Every row gives one point. Each copy is the shape, with its points in the same order, turned, moved and blurred by noise. Some copies are also mirrored. Which?
In the rows, zero is written as 128.

Shape, 7 rows:
[[ 96 125 191]
 [113 105 153]
 [141 120 102]
 [102 136 134]
 [136 153 114]
 [133  94  57]
 [105 112  90]]
Copy 1 (7 x 3):
[[ 62 165 156]
 [ 87 137 130]
 [133 105 123]
 [ 91 120 151]
 [142 111 157]
 [131  60  95]
 [104  79 124]]
Copy 1 is: mirrored
Copy 2, 7 rows:
[[131 132 209]
 [112 103 163]
 [118 107 104]
 [112 135 153]
 [127 141 114]
 [ 73  96  81]
 [ 83 118 119]]
Copy 2 is: only turned
Copy 3, 7 rows:
[[ 77  90 159]
 [102 102 127]
 [146 140 112]
 [ 90 139 137]
 [140 152 155]
 [149 172  72]
 [117 158  99]]
Copy 3 is: only turned

Shape, 11 rows:
[[163 120  83 152 132 143]
 [143 100 122 118 159 161]
 [116 139  60 123 110 147]
 [138 168 137 153  75 122]
 [110 132 167 144  69 156]
 [134 150  87 116 110 131]
 [126 140  87 120 118 127]
 [ 96  75 140 139 159 126]
 [112 162 194 125 108 143]
 [106 104 130 154 192 168]
 [115 163 166 127  79 167]]
Copy 1 (11 x 6):
[[135 155 113 163 174 118]
 [129 139 103 133 153 170]
 [ 88 144  83 164 141  97]
 [146 129 150 166  94  83]
 [147  74 134 154  90 115]
 [113 157 100 153 119 101]
 [107 151 102 143 131 100]
 [113 100 129  91 165 150]
 [141 108 160 136  65 145]
 [ 95 119 141 132 173 187]
 [137  97 133 169  69 127]]
Copy 1 is: only turned
Copy 2 (11 x 6):
[[127  79 161 179 146 109]
 [165  94 125 166 155 156]
 [104  57 117 139 140 110]
 [ 62 131 146 155 104 125]
 [ 74 139 104 183 110 159]
 [103  84 125 129 131 111]
 [114  82 124 130 134 106]
 [163 148  92 172 176 130]
 [ 93 175 117 129 116 178]
 [148 130 128 164 208 161]
 [ 76 129 109 149 105 173]]
Copy 2 is: mirrored
Copy 3 (11 x 6):
[[106  93 110 173 119 153]
 [121  90  89 114 134 154]
 [108 142  85 170  91 129]
 [137 123 163 160 114  81]
 [139 127 128 127 153  60]
 [128 124 110 153  85 126]
 [113 126 110 145  85 125]
 [ 70  96 102  84 135 120]
 [151 127 161  86 138  82]
 [ 84 117 110  96 160 168]
 [164 144 138 125 140  78]]
Copy 3 is: mirrored
Copy 4:
[[163 141  88 133 108 110]
 [168 107  84  94 139 130]
 [134 129 109  92  83  69]
 [148 164 182 133 120 120]
 [181 117 199 101 150 109]
 [126 130 122 100  95 109]
 [128 117 119 108 100 100]
 [150  70 100 136 173 103]
 [150 128 186  93 176 140]
 [160 113  71  99 188  99]
 [174 140 191  80 146 121]]
Copy 4 is: mirrored
